Every row gives one point. The points of each table are mixes of a few directions, plus a little noise. Count the directions of each table, and those that both share. Where both have some left over, give the other angles between the two spaces (their principal angles), to ten degrees, smallest first.

First:
array([[-17, -15, -34],
       [ -1,   5, -11],
       [-15, -26,  -7],
       [ 28,  21,  60],
       [-13, -17, -13],
       [ 18,  32,   7]])
Second:
array([[  3,  18, -21],
       [ -2, -15,  18],
       [  3,  21, -25],
       [  5,  38, -45],
       [ -2, -16,  19],
       [ -6, -44,  51],
       [  0,  -1,   1]])
Directions: first 2, second 1, shared 1

First:
array([[  8,   7, -43, -26,  -9,  27, -15,  60],
       [ -8, -24,   8,  12, -14, -15,   0,  -3],
       [ -7, -18,  12,   9,  -8, -12,   0,  -9],
       [-10, -43,  -8, -37,  11,   4,  27, -13],
       [ -4,  -7,  18,   5,   7, -10,  11, -29],
       [  1,  26,  -8, -39,   9,  36, -25,  24],
       [ 13,  12,  -9,  39,   0, -21,  21,  -6],
       [ -3,   7,  18,  22, -14,  -9, -22,   1],
       [ 11,  41,  13,  15,  18,   1,   4, -25]])
Second:
array([[ 12,  -7, -15,   0, -19, -31,  14, -19],
       [ 12,   0, -16, -33,   6, -11,  24, -31],
       [  7,   9,  15,  11, -16, -44,  -7,   5],
       [ -4,  19,   5,  20,  11,  31, -14,   9],
       [ -7,  34,  31, -20,  34,  26, -19,  22],
       [-14, -21, -13,  21, -13,  33, -21,  43],
       [ 11,   7,  -3,  -7,  -5, -27,  12, -21],
       [-16, -40,  -5,   9,   2,  21,  12,  -8]])
Directions: first 4, second 5, shared 3; angles 50

First:
array([[ 17,  -9, -17,  -3,   8,   9, -30,  23, -15,  20,  14,  14],
       [-15,   4,  60, -11,   3,   2, -19,   7, -33,   7, -20,  24],
       [  2,   7, -22, -14, -24, -37,  22, -26,  22, -18,  14,  -2],
       [  6,  14,  15,  15,  11,  16,  16, -12,  38, -22, -29, -10],
       [-22, -10, -21,  14, -30,  -4,   6, -45,  32,  16,  22, -27],
       [ -2,   0,   1, -12,   7, -14,  11,  22, -34,  -9,   2,   4],
       [ 24,   7,   1,   4,  31,  19,   0,  34,  -5, -16, -19,   8],
       [ -8, -13, -17,   8,  -4,   9,  -9,  -3,  -4,  20,  17, -13]])
Second:
array([[-20,   8,  21,  -8,  -3, -21,  36,  -6, -15, -25, -11,  -9],
       [ 27,  12,  -5, -10,  25,  -4,  13,  37, -12, -28, -15,  14],
       [ 18,   3, -22, -19, -14, -29,  -3,  -1,   7,  -6,  16,  18],
       [-22, -20,  -2,   8, -11,  12, -23,  -8, -20,  37,  21, -10],
       [ 10,  -6,  -1,  27,   2,  43, -39, -15,  42,  30,  -5,  -3],
       [ -5,  -8, -20,  27,  25,  34,  18,  15,  -2,  -1,  -4, -34],
       [ 34,  10,  -7, -13,   4,  -8, -16,  13,  15, -10,  -5,  30],
       [-12,  13,  30,  -9,  -7, -18,  22, -14,   2, -22, -17,   2],
       [-31, -13,   8,  -1, -23,  -9,  -9, -22, -17,  25,  19,  -8]])
Directions: first 5, second 5, shared 5

First:
array([[ -7, -16,  -8, -20,  -3,   0,   2,   0, -13,  -1,  -4, -14, -14,
        -22,   6,   5,   2,   9],
       [  8,  -3, -10,  -1,   2,  13,  -5, -31, -20,  11,  14,  -3,  -2,
         -4,  13,   8,   3,   8],
       [  6,  -4,  -8,   0,  -2,   4,  -1, -13, -10,   4,   6,  -4,  -3,
         -5,   6,   4,   3,   6],
       [-18,   0,  26, -13,  10, -16, -24,  35,  18,  28, -20,  29,   2,
         12,  17, -10, -10, -36],
       [ -5,   9,  15,   4,   7,  -4,  -9,  10,  12,  11,  -4,  18,   9,
         16,   3,  -6,  -5, -18],
       [-15,   5,  -7,  -4,   1,  19,  41, -11,   1, -55,   2, -32,   5,
        -10, -40,   6,   2,  32],
       [ 21,   7, -14,  24, -10,   3,  12, -14,  -1, -15,  12, -10,   4,
          4, -13,   1,   6,  16],
       [ -8,   5,  19,  -5,  12,  -6, -26,  10,   8,  33,  -6,  29,   6,
         16,  21,  -5,  -8, -31],
       [-10,  17,  28,  11,   7, -16, -10,  39,  35,   6, -17,  29,  15,
         29,  -7, -15,  -9, -32],
       [  6,   1, -18,   6,  -6,  15,  27, -24, -11, -33,  12, -27,   0,
        -11, -22,   8,   6,  31],
       [ 22, -21, -23,  -1, -19, -12,  -6,  -3, -19,  10,   4, -16, -21,
        -24,  15,   5,  10,  14]])
Second:
array([[ -5,   3,  -4,  -6,   7, -14,  20,   7,  -5, -12,   0,  -7, -11,
         -7,  -4,   6,   0,  28],
       [ 60,  -9,  -4,   8,  -5, -38,  -8,  14,   0,  38,  27,  -5, -22,
          0,  20,   8,  17,   3],
       [-16,  -3,  -5,  16, -26,  33, -14, -12,   9, -22, -15,   3,  24,
          7, -21, -14,  -6, -32],
       [-21,   2,  -3,   4,  -1,  14,  -9,  -7,  -4,  -2, -15,  10,   7,
         -1,   6,  -7,  -7,  -5],
       [ -3,   4,  20, -27,  35,  -3,   2,   1,  -2,  27,  12,   3,  -7,
         -1,  20,  11,   1,   2],
       [ 23, -13,  15, -27,   8,   4,  19,   9,  14,  -6,  24, -35,  -5,
         -9, -20,  11,  14,  -6],
       [ -7,   8, -12,  28, -30,   7,   0,  -8,   6, -32, -11,  13,  19,
         20, -31, -10, -10, -12],
       [-11,  12,  -7,   9,   4, -17,   5,   0, -10,  -2,  -8,  18,  -5,
          6,   7,   1,  -8,  22],
       [-13,   6,  23, -33,  45,  -3,   1,   1,  -7,  33,   9,   6, -10,
         -5,  31,  12,  -1,   9],
       [ -7, -10, -24,  27, -37,  18, -15,  -4,  -1, -21, -23,  -4,   8,
        -10,  -9, -17,  -1, -10]])
Directions: first 4, second 5, shared 2; angles 30, 90
